Each point is reached from the start by the listed moves, each made once or not at all, plus a little noise. Is the number of moves made odd or even? Then give how often each move was made.
In the rows, 128 means zero.

Moves:
(1): [ 87 142 121]
(2): [ 94  75 170]
(3): [139 171 187]
Start: [117 104 133]
Points:
[125 149 192] => odd (0, 0, 1)
[115 102 134] => even (0, 0, 0)
[ 43  65 168] => even (1, 1, 0)

Moves:
(1): [138 118 102 131 135 112 108 139 111 132 133 126 124 142 103]
(2): [124 130 123 133 129 127 137 133 110 100 109 115 142 133 117]
(3): [125 125 115 145 119 146 125 144 137 136 120 136 118 114 134]
(4): [132 116  97 150  98 116 121 135 149 140 130 102 134 132 128]
(5): [114 137 144 121 142 119 135 150 132 136 119 119 140 117 136]
(6): [129 128 132 131 124 124 114 157 127 143 105 131 143 134 161]
(7): [128 123 142 153 144 139 138 124 148 138 149 105 141 135 144]
(8): [137 101 131 137 115 124 114 127 122 120 125 150 138 117 135]
(9): [121 131 145 119 102 105 114 112 125 117 128 115 137 106 148]
(10): [136 138 129 129 117 144 118 143 125 144 151 114 140 138 117]
(11): [119 123 136 128 144 143 107 137 126 125 112 136 128 144 130]
(12): [163 139 139 139 132 133 121 103 115 145  94 102 149 143 130]
Start: [125 126 133 112 125 134 124 132 127 126 115 113 128 115 137]
Points:
[164 134 149 122 112 126  37 154  89 164  71  69 181 155 158] => even (1, 0, 0, 0, 0, 1, 0, 0, 1, 1, 1, 1)
[158 120  94 162 106 116  79 191 129 191  49  60 168 129 161] => even (1, 0, 1, 1, 1, 1, 0, 0, 0, 0, 0, 1)
[132 139 153 141 146 158  96 187 106 144   7  84 180 133 176] => even (0, 1, 1, 0, 1, 1, 0, 0, 0, 0, 1, 1)
[139  99 128 138  41 107  65 166 135 149 115  85 180 103 186] => odd (0, 0, 0, 1, 0, 1, 0, 1, 1, 1, 0, 0)
[139  92  88 161  79 122  62 231 134 181 103  93 169 113 156] => odd (1, 0, 1, 1, 1, 1, 0, 1, 0, 1, 0, 0)
[160 126 151 143 109 159  97 159 119 166  85  93 172 104 149] => odd (0, 0, 1, 0, 1, 0, 0, 1, 0, 1, 0, 1)

Moves:
(1): [124 125 116 135 118 129 130 143 149 126 123 110 125 132 144 125 122 132
 134 176 106 113 111 125 129]
(2): [123 122 142 150 143 126 113 146 132 118 123 114 121 105 118 146 145 132
 142 119 142 143 128 140 115]
(3): [172 154 152  91 111 119 151 123 104 109  98  74 124 139 114 147 112 137
 112 141 113 125 154 126 133]
(4): [130 126 156 115  82 137 145 123 118 129 100 138 132 147 101 117 129 110
 134 125 101 121 105 136 148]
(5): [116 119 136 112 115 116 129 118 133 119 117 123 121 151 141 115 134 116
 127 117 140 102 139 122 107]
(6): [118 131 132 136 122 128 129 126 109 140 133 124 126 126 129 116 121 134
 117 119 132 133 146 129 129]
(7): [117 126 119 135  93 119 145 104 111 127 143 119 104 136 120 126 121 125
 131 118 119 117 119 122 114]
(8): [125  99 141 137 105 134 121 117 140 167 140 159 114  99 181 115 126 123
 106 116 134 135 133 117 125]
(9): [117 138 137 128 149 114 101 145 133 147  92 141 108 153 148 129 141 148
 136 132 124 125  99 109 130]
(10): [126  94 138 113 109 129 113 114 128 170 142 140 144 107 137 119 132 138
 116 145 147 115 120 122 120]
(11): [129 107 128 147 144 130 149 131 130 121 127 102 149 130 129 143  99 118
 115 125 136 122 127 129 118]
(12): [133 119 150 138 138 121 106 127 138 138 141 110 122 113 128 106 127 131
 124 136 128 105 116 114 125]
(13): [143 162 110 137 149 132 154 130 118  93 126 124 153 100 126 128 131 120
 119 139 140 124 123 121 116]
(14): [128 136 143 122 133  74 143 168 132 136 129 148 114 118  74 145 164 114
 164 155  87 158 124 121 121]
(15): [162 130 128 137 118 123 122 134  94 124 166 122 138  95 118 151 149 128
 129 129 122 144 128 143 105]
(16): [153 126 105 135 122 147 114 150 135 130 146 134 131 156 103 140 140 128
 110 123 157 102 141 120 101]
(17): [123 151 107 128 141 154 128  93 108 136 143 108 145 113 125 141 148 108
 102 112 114 123 130 119 107]
(18): [113 122 135 123 128 119 138 148 122 157 125 135 129 126 130 118 131 134
 158 125 124 118 118 126 147]
(19): [128 100 124 121 119 166 100 133 145 145 117 133 121 117 127 109  92 128
 144 118 141 129 133 115 114]
(20): [164 129 115 137 106  92 120 108 132 161 122 151 121 139 121 100 131 120
 152 125  91 135 143 145 156]
(21): [141 150 159 142 154  97 128 124 148 136 128 130 130 121 135 121 141 135
 136 133 126 108 116 149  99]
(22): [148 116 127 124 122 134 143 121 128 126 116 134 116 125 125 110 128 110
 111 125 124 131 144 147 117]
(23): [114 106 119 137 122 137 136 127 143 126 138 115 144 130 125 113 149 141
 141 110 118 130 126 127 105]
(24): [131 114 145 159 158 119 134 130 127 118 130 145 122 116 136 143 140 131
 129 126 115 125 153 142 100]
Start: [112 157 147 106 118 110 128 125 114 122 144 119 132 145 126 130 126 113
 137 115 137 126 131 129 109]
Points:
[ 84  69 211 102  59 105 126 113 116 209 105  46  86 159 189  61  70 137
 140  61 138  59 131  57  48] => odd (0, 0, 1, 0, 1, 1, 1, 1, 1, 0, 1, 1, 0, 0, 0, 0, 0, 1, 1, 0, 0, 0, 1, 0)
[197 129 196 199  81  72 183 103  99 157 156 122 168  56 125  79 164  75
 132  69  96 145 145 203  33] => odd (0, 1, 0, 1, 0, 1, 0, 1, 0, 0, 1, 0, 1, 0, 1, 0, 0, 0, 0, 1, 1, 1, 1, 0)
[219 101 249 130  18  26  78 159  99 199 115 136  31 137  63 126 183  92
 182 102  59 102 155 112  12] => even (0, 1, 1, 1, 1, 0, 1, 1, 1, 0, 0, 1, 0, 1, 1, 1, 0, 0, 1, 1, 0, 0, 0, 1)
